Rows are points. Two turns around zero, p and q, are shown by what they do to some points. Where does a point land after both, in the order given? Backwards means that the second turn is done in reverse. Each puzzle has new turns, and all numbers are rounded.

Turn p:
[-13  26] => [-28  -8]
[10 25] => [-23  15]
[  3 -51] => [51 -7]
Turn q:
[-27  -6] => [12 25]
[-15 -24] => [-10  27]
[41 30] => [ -1 -51]
Where do these land?
q, then p backwards: [21 58] => [-45 -43]
p, then q: [-19 -25] => [-31  -2]
q, then p: [ 11 -14] => [ -3 -18]
p, then q backwards: [-12 -18] => [ 3 21]

Turn p:
[ 40 -17 -19] => [  4 -47  -5]
[-8 27 32] => [-26  25  23]
[16 55  5] => [-6  2 57]
[-20  -5  11] => [ -4  20 -11]
[  6 -37 -38] => [ 32 -28 -33]
[-35 -21  10] => [  0  29 -30]
Turn q:
[ 17  -1 -23] => [  4  11 -26]
[-11  29  -7] => [31  1  7]
[-21  30  49] => [ 16 -40  43]
[ 25 -53 -28] => [-44  29 -37]
[ 23 -25   7] => [-29  -8 -17]
[-34  19   4] => [22  6 32]
Where do these land?
p, then q: [-35   8   4] => [ 32 -15  -7]
q, then p: [22 -8 23] => [ 12   7 -30]
q, then p: [ 25 -37 -45] => [53 17 31]
q, then p: [-12  37  18] => [-30 -27 -13]

Turn p:
[ -3 -27  58   6 -11  21] => [-27 -55  15 -23  -6 -13]
[ 12  26   7  29 -39  21] => [  3 -24  -3  42 -24 -27]
[-23 -10 -32  54 -21 -22] => [-5 -5  4 60 39 20]
[-39  15  40 -20 -21 -38] => [ 33 -48 -36 -21  18  14]
[-32 -24 -19 -16  24  -3] => [ -8  15   5 -17  11  46]
[ 16 -37 -30  22  15  -7] => [-19  28  34  12  29   3]
[ 39 -12 -23 -44  20  37] => [  1  44  35 -31 -41  -8]
[  9  21 -19 -15  34   9] => [ -6  41 -17 -11 -16   1]
[ 20  49  18 -17  -2 -16] => [ 28   3 -38 -10 -12 -34]
Turn q:
[-38 -15 -11  27  30  33] => [ -7  47  -1  12  19 -42]
[-34  -8  45  20  -5 -11] => [-17 -31  -4  -3  20 -46]
[ 20  23  -6 -23  11   8] => [ 19   4  18   4 -27  15]
[ 19 -16  39 -26  52 -44] => [ -3 -23  66 -50   8  -2]
[ 42   2  -1 -25 -32  19] => [ 20  -8 -26 -17 -39  29]
[-43 -41  18  20 -13 -10] => [-13  -9 -24 -13  48 -34]
[ 27  21 -35  21 -20   7] => [-18  15 -19  26 -22  35]
[  7  33 -48 -15 -24  -2] => [ 20   5 -10  40  -7  45]
Where do these land?
q, then p: [-9  2 24  8 23 35] => [ 36 -10 -18   3  25 -11]
p, then q: [ 52 -30 -30 -15  10 -22] => [ -2 -41  50   4 -32  -8]
q, then p: [-42  -8  21  15 -37  28] => [15 41  7 20 47 11]
p, then q backwards: [-40   1   9  -7  28   1] => [ 29 -22 -13  10 -27 -14]
p, then q: [ 43   8  -1 -53 -27 -22] => [ -1 -37  18 -31 -35  46]
q, then p: [-31  14  26  44  22 -16] => [-13 -23 -27  -6  50  22]
p, then q: [ 28  13 -48   8 -20  -4] => [-45 -19   8  18 -30   4]

Turn p:
[-20  -2  17   7  18  -3  -7  -7] => [-13  20  12 -10   1   2   2 -19]
[ 15 -13  50 -57 -17 -14   3  18] => [ -8 -61  19 -13 -41  11  -2 -30]
[ 44  38  27  -5 -34   6   1 -35] => [ 12  -8  16   6 -47  35  29  42]
[ -4   0 -20  11 -12  -1  30 -11] => [ -6   5  -6  32  10   6 -13  16]
[ 10 -22  -6  16  19  13   0  -1] => [ -3  10  -9  11   8 -24  20  -8]
[-23   2 -30  23  20 -10  -9  -8] => [ -5  38 -12  -6  21 -13 -18   6]
[ 25  10  15 -16   8 -27  -7  14] => [-14 -21 -18 -26 -23   6   5   0]
[-17   4 -42   5   5  28 -12 -27] => [ 37  39   0  16   9 -16 -15  10]
[-13  18 -19  19  22  20   5  10] => [ 14  25 -20   2  28  10   5  -7]
[-18 -33   9  -3 -27 -14  -5  48] => [-16 -47  18 -14  34 -16 -14 -11]
Turn q:
[-25   5  11 -17   0  -2 -25 -37] => [-10  28 -14 -34   8  20 -10  15]
[ 23  10   0  19 -21 -34  33   6] => [-12 -14  34   7 -39 -12  23  -4]
[-20  -5  -8  -8   2  -7 -31 -17] => [-15   2  -9 -25  18  19 -15   6]
[  2  -2  -8   3 -36  -2  14  10] => [ 10 -17  13 -18  -8 -16  19 -12]
[-20  24  10  32  -8   5  -8 -41] => [-20  44  15 -26  -7 -10 -22 -11]
[ 28  33 -22 -19   1   0  22  28] => [  5 -31 -14  19 -27 -35   5  21]
[ -4   6  16   1 -16 -12  36   2] => [ -1   9   7   1 -23  -9  34  -8]
[  0 -42 -35   3  38  24  -3  13] => [  1 -17   0  35  60  -1  -7   3]
[ -1 -25  18  12  45  21 -16  48] => [ 15  -9 -26  53  23  23 -17 -32]
[ 16  -4  19 -26  -4   8 -22 -12] => [ 27   6  -8 -11  -4  22 -10  21]
Where do these land?
p, then q backwards: [-18  -3 -39  -6  14   6  12   0] => [ -4   8   5   6  23  37 -14   6]
q, then p: [ 38   7 -35   5 -15 -24   6 -31] => [-24 -41  25 -27   9   6   3 -28]
q, then p: [30 17 -7 -6  1 10 52 54] => [-58 -13  -4  27  15 -19   3  46]
p, then q: [-13 -13  18  -3 -27   7 -22  -3] => [ 17  14  -4   7 -16  31  12  -4]
p, then q: [  4   1  20  -2  15 -29 -17 -17] => [  1   1 -21 -35  -9  -3  18  -1]
q, then p: [ -4 -28  14  -2   4  12 -17  76] => [  1  31  -5  46 -10 -55  24  22]
p, then q: [-13  20 -11  19   7   8  -9 -20] => [  2   0 -18   9 -25 -19 -16   4]
p, then q: [  2  -4  18  -9  13  17  -4 -30] => [  7  16  16 -16 -28 -12   6  -3]
p, then q: [ -8  13   5  -5 -33  -4  41 -23] => [ 22   9   4   2  11  -5 -24 -48]
p, then q: [ -5  17   6 -16   5  -1 -16  21] => [18 -2 -4 -5 11  4  2 28]
q, then p: [-12 -28  12  25  15  -4 -26 -28] => [ 27  30  11 -15  -7  18  21 -26]

Turn p:
[-13  29  13 -17 -19  11 -24 -15   7] => [ -6 -23  21  -1 -27   2 -19 -27   0]
[ 14 -13 -24  -3  22  16   0  33  -5] => [ -4  18 -14  32   0 -18  27  11   4]
[ 18  19  13 -22 -11 -17 -12  -3  10] => [ -6 -21 -22   0 -18  11 -16 -16  -9]
[ -6 -24   0  13  10   8  15  23  19] => [ -3  29 -12  -9  12 -17  13   1  20]
[ 11  20   8  56 -19   6  15 -15  -8] => [ 56  -4  14 -29  -4  13  14   6   2]
[  1   9  -5 -27 -20  -1  13 -23   0] => [-12 -35   4   1   5  16 -11   1  13]
[ -5 -64  -2 -24 -11  -6 -12 -11 -18] => [-24  22   2  20  16   3 -46  38  13]
[ -3  20  15 -21   9  -6  11  21 -21] => [-20   4  -3  10  -7  30  20 -15 -11]
[-15  10 -24  76 -10 -15   9  -3   7] => [ 42   4  16 -53  -2 -23  28  30 -11]
[ -3  -5   5 -31  48   4 -15  -5   9] => [-24   7  -5  28  23 -18  -9 -30 -20]
Turn q:
[ 24   5  21  35   9 -35  13 -32  14] => [ 23  16  14   3 -18 -17   9  43 -37]
[ -4  26 -16  15 -10   0  21   1 -27] => [ -1 -25  -9 -21  25 -18  13   4 -13]
[  0 -17 -11 -37 -25 -11  13  19   5] => [  5   7 -34  22  14  23  12 -21   6]
[-12  -5  35  29   6  10 -35  14  -3] => [  4 -11  20 -16 -24  11 -48   0  -6]
[ 11 -19  20 -14  17  31  22 -10   7] => [-19  26 -11  19  -9 -31 -17  -3  11]
[ 19   8   0  -5 -21 -11 -14  19  14] => [ 20  13 -12 -16  -8  22   7 -13  -5]
[-47  22 -26 -45  17 -13 -21   6 -43] => [-51 -44  20   9  25  33  24 -29  -2]
[ 23  16  -6 -34  -6  19   1 -23   5] => [-12  15  -7   1 -18 -19  33 -25  10]
[ 21 -23 -23  11  28  11  -3   3  -1] => [  8  25  28   3  24 -13  -8  -2  17]
[-35 -27   2  14 -29  -4 -15   9   5] => [ 23 -32  -9  15  -4  24 -24   5  16]
[ 0 13  3 29 15  4 18 -6 24] => [ -1  10   0 -17  -4 -14  -3  39   5]
Where do these land?
q, then p: [ 10 -21  28  32 -19  10 -24  28 -19] => [ 15  -8  -5  37 -21  -4 -44   5 -21]
p, then q: [-15  36  -4  13  28  30 -14  19  31] => [ 11  -7 -12  31 -10 -19  33  27 -36]
p, then q: [ -1   5  28 -17 -14 -17  -3 -30 -11] => [ -5  -8  21   6 -19  -7 -18 -30  21]
q, then p: [ 21 -13  19 -31   2  11 -21 -11 -26] => [ 23 -18  27 -22   8  16 -26   5 -14]
q, then p backwards: [-22 -14   7  15   9 -27 -17  31  16] => [  7 -14  22  -4 -22 -14   8 -22 -37]
p, then q: [  7  -9   9 -27  -9 -13  39 -21  -8] => [-21  12  17   4   4  -3 -22   0  43]
p, then q backwards: [ 15  13 -32   7  10  -9  15  -1  20] => [ -5  18 -16   6 -24   0  26 -15 -13]
p, then q: [ 18 -19 -20 -18 -13  23 -23   1  26] => [39  0 12 -2 -3 32  5 23  3]
q, then p: [-10  39 -17   1 -21  -1  21  11 -10] => [-33  -3  -5  19  31  -4  11  18  10]
p, then q: [-24 -16 -15  24  27  -8  27 -27 -20] => [-46  27   9  -3  12   0 -23   0 -26]
